Each row is a point. Each copy is the shape, with its points in the same order, turned, moved and blurred by noise. Say if it was mirrored as well.
In the rows, zero is written as 128.

Shape (7 x 3):
[[105 172 111]
 [141 106  98]
 [117  57 143]
 [120 117 139]
 [157 153 173]
 [136 130 157]
 [145 158 120]]
Copy 1 (7 x 3):
[[116  73 135]
 [108 137  93]
 [ 70 190 133]
 [102 139 141]
 [162 138 164]
 [130 139 153]
 [144 108 123]]
Copy 1 is: mirrored
Copy 2 (7 x 3):
[[160 158 133]
 [104 130 102]
 [104  52 115]
 [129 113 132]
 [ 99 125 191]
 [117 118 151]
 [119 159 143]]
Copy 2 is: mirrored
Copy 3 (7 x 3):
[[ 88 119 109]
 [164 111 106]
 [196 174 115]
 [143 147 127]
 [125 132 183]
 [136 144 153]
 [118 103 137]]
Copy 3 is: mirrored

Shape (8 x 4):
[[120 139 119  95]
 [137 155 100 130]
 [ 88 150 100 172]
 [ 86  93 124 111]
 [153 104 165 130]
 [128 142 180 174]
 [ 79 107 112 114]
 [127 129 121  90]]
Copy 1 (8 x 4):
[[145 101 128 132]
 [140 135 102 146]
 [159 167 148 175]
 [130  99 182 151]
 [ 93 133 150  96]
 [131 188 159  93]
 [143 103 175 161]
 [132  94 130 126]]
Copy 1 is: mirrored
Copy 2 (8 x 4):
[[101 145 146  96]
 [128 125 116 101]
 [108 133  75 152]
 [ 62 117 153 138]
 [138 107 182 145]
 [154 137 151 182]
 [ 65 115 136 131]
 [103 137 154  97]]
Copy 2 is: only turned

Shape (10 x 4):
[[159 121  75 156]
 [151 138 163 100]
 [127 145 102 186]
 [150 127 175 141]
 [138 127 142  91]
 [144 149 185 114]
 [141 112 165  93]
 [114 157 114 117]
 [102 183 112 134]
 [124  94 149  97]]
Copy 1 (10 x 4):
[[193 104 107  91]
 [138 162 155 137]
 [160 123  66  97]
 [148 162 118 157]
 [133 134 161 128]
 [125 179 137 149]
 [132 142 161 156]
 [120 127 124  90]
 [110 139 103  73]
 [132 110 156 158]]
Copy 1 is: only turned
Copy 2 (10 x 4):
[[130 167  63 134]
 [131 101 129  92]
 [130 169 115 166]
 [155 106 141 115]
 [115  91 119  94]
 [136  95 167  92]
 [126  72 117  96]
 [ 85 132 124 116]
 [ 80 160 139 129]
 [118  73 105 119]]
Copy 2 is: only turned
Copy 3 (10 x 4):
[[132  74  90 167]
 [140 117 158 106]
 [150 123  94 188]
 [181 119 142 123]
 [127 115 139  95]
 [158 132 170 106]
 [147 119 143  81]
 [109 134 126 137]
 [104 155 130 174]
 [135 117 108  78]]
Copy 3 is: mirrored

Shape (9 x 6):
[[128 101 146 140 138 120]
 [105  81  98 137 105 119]
 [107 117 100 128 121 135]
 [100 128 102 134 111 101]
 [105 139 104 125 141 134]
 [170 118 100 125 114 106]
 [114 130 249 156 104 131]
 [113 131  99 131 107 153]
 [162 138  92 178 134 116]]
Copy 1 (9 x 6):
[[140 118 127 108 108 138]
 [133 152 167 130 111 157]
 [114 153 143 133 119 133]
 [123 133 159 155 137 135]
 [100 138 129 139 132 121]
 [166 152 148 142 102  91]
 [192  82  62  97 156 190]
 [116 172 128 141 132 129]
 [144 148 158 108 147  77]]
Copy 1 is: mirrored
Copy 2 (9 x 6):
[[120 143 131 129  96 146]
 [113 120 128 180 102 181]
 [124 125 144 171 116 147]
 [115  93 121 166 113 137]
 [121 114 156 166 125 124]
 [108 103 138 123 151 184]
 [180 165  61  90  66 108]
 [137 132 138 177 139 144]
 [ 72 126 119 133 162 144]]
Copy 2 is: mirrored
Copy 3 (9 x 6):
[[156 128 136 133 123 143]
 [123 114 155 146  84 110]
 [114 113 163 121 106 129]
 [128  89 155 118 118 109]
 [122 103 171 102 119 143]
 [134 145 162 139 155  97]
 [157 125  32 115 149 175]
 [ 88 115 158 119 115 130]
 [115 109 173 169 171 127]]
Copy 3 is: mirrored
Copy 4 (9 x 6):
[[116 103 119 107 116 149]
 [136  87 157  83 158 137]
 [133 114 151 119 152 129]
 [146 102 121 105 166 119]
 [123 129 137 135 160 119]
 [134 151 134  79 118 105]
 [168  83  60 143  71 207]
 [152 126 159 124 155 136]
 [117 169 117  82 157 148]]
Copy 4 is: mirrored
